Each row of a before or after table is a point. One or more steps were done to the points. Then noise was added and the rows were shuffled. The steps act on columns, c1 being the first. Write out the steps. A step turns or swaps two columns, mirrors them in a line or flattens them onto one, adds a multiple of one to another, or multiplies or shifts one. Angles are multiples of 10 degrees, from the lower column toward the higher: turns from -170 to 170, lines from 10 to 170 but not 90. Use the fewest steps. Two steps may share a column if one is a turn and the other turns, adds or multiplies; they go together, in the order done. Otherwise the lowest column goes first.

Before, 8 rows:
-33 36 19

23 -48 -49

-2 -50 12

-1 -28 -13

-84 -52 -10

-1 26 23

1 -32 -10

18 51 -47
After:
9 -17 48

22 -18 53

-14 19 85

-33 37 81

-11 18 51

32 -27 77

31 -42 12

-10 19 9
Steps: flatten c1 and c2 onto the line at 130 degrees; shift c3 by 60

Before, 10 rows:
-20 11 37 5 -1 39 54 16

39 4 27 -6 -10 49 -10 12

41 -8 -41 -49 32 -29 1 -14

-35 7 -15 -49 19 15 12 30

-22 -17 6 -31 -18 54 43 -24

-12 7 15 36 68 47 62 -53

38 18 17 -20 -12 -21 -14 -37

29 -51 30 -34 2 0 18 -30

-1 10 -55 0 25 -17 8 22

-10 -47 -26 15 69 26 -6 -28
After:
-45 5 -36 -17 -26 -1 48 0

35 -9 -29 42 -6 28 -10 -14

-33 36 35 28 69 0 14 20

17 -32 58 -12 19 -7 16 -4

-57 22 2 22 -30 -9 38 -33

-36 7 -25 -6 -6 56 -16 -7

-39 2 -14 48 42 10 82 38

-27 -11 8 -24 20 -28 21 -54

47 -1 43 23 33 31 15 -47

15 58 -13 35 -9 27 17 -24
Steps: turn c1 and c6 by 70 degrees; turn c2 and c3 by -160 degrees; turn c4 and c8 by 100 degrees; turn c5 and c7 by 20 degrees

Before:
-34 -3 19 -30 7 13 6 -3 11 -39 18

-15 -59 12 -7 36 1 -3 -19 42 -25 23

-22 0 15 21 -48 10 39 -46 38 11 -23

23 21 31 9 40 11 16 -59 -9 -25 -32

-7 15 40 -16 38 10 -20 7 9 10 -18

-2 20 17 -34 36 -35 57 16 31 34 -12

-11 -1 10 57 23 14 3 -8 30 -13 33

-34 -28 34 16 30 23 18 9 -25 16 20

-27 -18 -119 -39 35 25 12 -12 20 20 -38

42 9 35 87 -5 23 -5 16 -37 -27 -31
After, 10 rows:
5 -8 9 -55 7 12 8 -7 7 -37 -23

3 28 25 -51 61 -42 58 12 34 28 13

-2 1 2 2 -80 15 39 -52 38 14 23

2 -64 9 -27 59 6 -8 -19 42 -25 -27

7 24 16 -9 62 13 15 -56 -9 -23 35

-2 -21 -128 -58 56 24 15 -9 21 13 39

-1 16 38 66 -11 24 -3 11 -35 -25 32

1 14 44 -32 59 9 -24 8 9 10 21

1 1 5 40 37 12 1 -7 25 -17 -35

2 -29 41 -3 55 24 16 19 -22 16 -22
Steps: multiply c1 by 0; add 0.3 times c8 to c3; shift c4 by -20; multiply c5 by 1.6; multiply c11 by -1

Before (13 x 14):
24 1 25 6 5 28 -6 -9 -37 1 5 23 -23 32

19 2 9 -38 -26 -1 25 -17 3 26 -9 -7 -3 -42

22 -5 -17 -14 -25 -18 34 2 -7 18 60 21 8 -28

13 -21 3 23 -2 10 54 9 -20 -25 6 -37 -14 33

18 5 -34 36 -49 7 -22 -5 -29 -5 2 0 13 39

18 41 -28 -24 -4 4 -18 2 27 18 -1 -4 -2 19

6 -38 -8 54 25 -6 15 -11 28 11 5 -9 -42 77

18 -22 -54 -5 13 42 38 -13 -23 19 -21 17 21 1

37 15 16 2 15 -22 19 -47 7 -16 20 27 6 30

51 -39 40 -17 -5 -7 11 9 9 -14 9 -38 15 -7

10 -48 31 -18 0 12 57 18 -9 -25 -33 3 -22 46

21 0 6 2 -42 20 35 14 62 3 31 7 -45 -16

50 22 7 26 0 -8 5 20 27 58 -7 27 2 -30
After (13 x 14):
12 20 9 7 8 -20 -14 -61 6 -2 19 27 30 -29

29 7 49 13 -24 -5 -22 -6 30 33 -5 24 -49 24

30 -18 -3 -24 -31 1 -40 2 24 -6 1 -5 37 -14

10 15 -5 44 -3 -6 36 -9 29 34 5 -8 223 -46

6 23 12 -41 -27 -4 0 -28 4 -10 -8 -8 -58 35

3 12 59 -10 -13 -4 40 -26 10 -13 8 -36 -51 -1

37 -20 -8 33 -23 5 -6 0 -28 16 3 0 22 -39

53 39 -21 -8 39 41 20 -1 -23 7 -23 15 -55 -11

24 33 7 -15 -19 -21 5 0 -7 2 60 20 -62 21

8 55 15 28 18 9 21 0 -19 -2 6 -38 84 -22

-19 59 32 -11 10 11 47 0 -8 -20 -31 5 128 -29

9 37 23 1 -104 21 -3 1 59 3 30 5 94 38

-4 -5 26 3 45 27 1 -22 -39 5 2 24 106 -15
Steps: turn c1 and c3 by 50 degrees; turn c3 and c8 by -30 degrees; turn c2 and c7 by -90 degrees; multiply c10 by 0.4; turn c4 and c10 by 30 degrees; add -1 times c9 to c5; turn c13 and c14 by -150 degrees; multiply c13 by 3

Before, 12 rows:
-86 -28 -49 49 -9 31 34 -3 -2 0 -9 -27 27 -7 -14 38 12 -15 -27 -47 30 -7
 -22 26

39 -10 12 45 4 -19 -15 59 -111 -74 -4 29 -20 29 7 -24 -5 1 -3 -12 65 -1
 54 21

21 -28 12 20 -18 -14 -42 53 -53 -27 -33 38 -48 23 9 3 -1 -12 56 29 19
 -26 49 2

-1 24 26 2 51 -12 -30 -13 8 -6 -2 -20 -17 25 -10 -34 26 -99 37 17 -11
 -15 19 42

-30 14 -13 54 -6 22 3 -28 0 -31 -10 -12 -22 -36 -15 43 18 15 -27 -35 -20
 -31 -49 34

-10 -19 -10 17 -10 1 -7 -10 -23 2 6 10 58 9 15 37 1 23 -11 -17 -3 -24
 -20 25

-6 25 30 12 16 22 -23 39 2 13 -4 -29 15 27 -20 -13 27 -85 9 19 -21 -30
 -13 -58

-20 -23 -56 33 14 18 -29 -22 60 -12 -8 -22 23 6 -32 43 23 -9 -35 -31 3
 -15 22 -1

-33 3 -65 57 -25 28 27 -55 19 -1 -32 21 -3 7 5 16 20 5 -51 -27 -4 -36 3
 17

29 -9 20 27 26 -22 -3 32 -69 -15 -55 20 -53 37 6 26 -1 -12 1 37 33 35 49
 -24

-18 22 57 -8 24 34 -21 4 28 63 35 24 -30 -35 -18 -32 23 -52 11 -2 -24 1
 -6 -6

-22 -3 25 17 -31 27 12 -20 73 0 -23 9 21 17 -17 24 9 -9 -8 -44 -3 -9 -20
 8
After, 12 rows:
-30 -2 25 14 -36 29 9 -18 72 -16 -26 4 -14 20 -16 23 -65 -9 -4 -46 25 -9
 -22 8

-16 -10 21 6 26 -25 0 35 -67 45 -51 24 31 39 7 29 23 -10 0 43 116 34 53
 -21

-23 -20 -55 36 9 15 -30 -23 59 -15 -4 -20 -20 7 -31 45 -65 -11 -33 -30 6
 -15 23 -2

-93 -31 -51 28 -8 31 32 -1 -3 -22 -9 -23 -19 -7 -12 41 -42 -16 -26 -44
 14 -7 -22 26

2 22 22 25 50 -15 -30 -12 6 14 -3 -22 9 21 -15 -32 2 -99 35 15 -9 -17 24
 41

-47 3 -61 37 -28 25 28 -54 17 1 -30 19 2 11 9 16 -63 7 -49 -28 33 -37 3
 16

0 26 31 25 16 20 -21 40 0 -18 -6 -28 -6 27 -20 -17 0 -85 10 20 -17 -29
 -17 -60

-4 -27 15 10 -22 -14 -40 50 -55 46 -36 37 22 24 10 6 17 -12 58 31 69 -25
 47 2

9 -13 11 12 -2 -17 -15 57 -112 34 -3 29 -9 29 6 -26 39 0 -1 -12 81 -2 54
 26

-4 -19 -15 5 -9 -1 -8 -12 -21 -46 7 14 -37 8 15 35 2 23 -14 -16 -16 -20
 -19 25

-29 14 -16 38 -2 23 2 -30 -2 26 -9 -14 6 -38 -15 45 -46 12 -30 -34 -15
 -34 -49 32

9 25 55 18 21 34 -22 6 25 5 40 20 38 -35 -17 -28 -3 -52 10 -3 -76 4 -5
 -6
Steps: add -1.5 times c11 to c21; turn c1 and c21 by 20 degrees; turn c4 and c17 by -70 degrees; add -0.7 times c9 to c17; multiply c10 by 0.4; turn c10 and c13 by 130 degrees
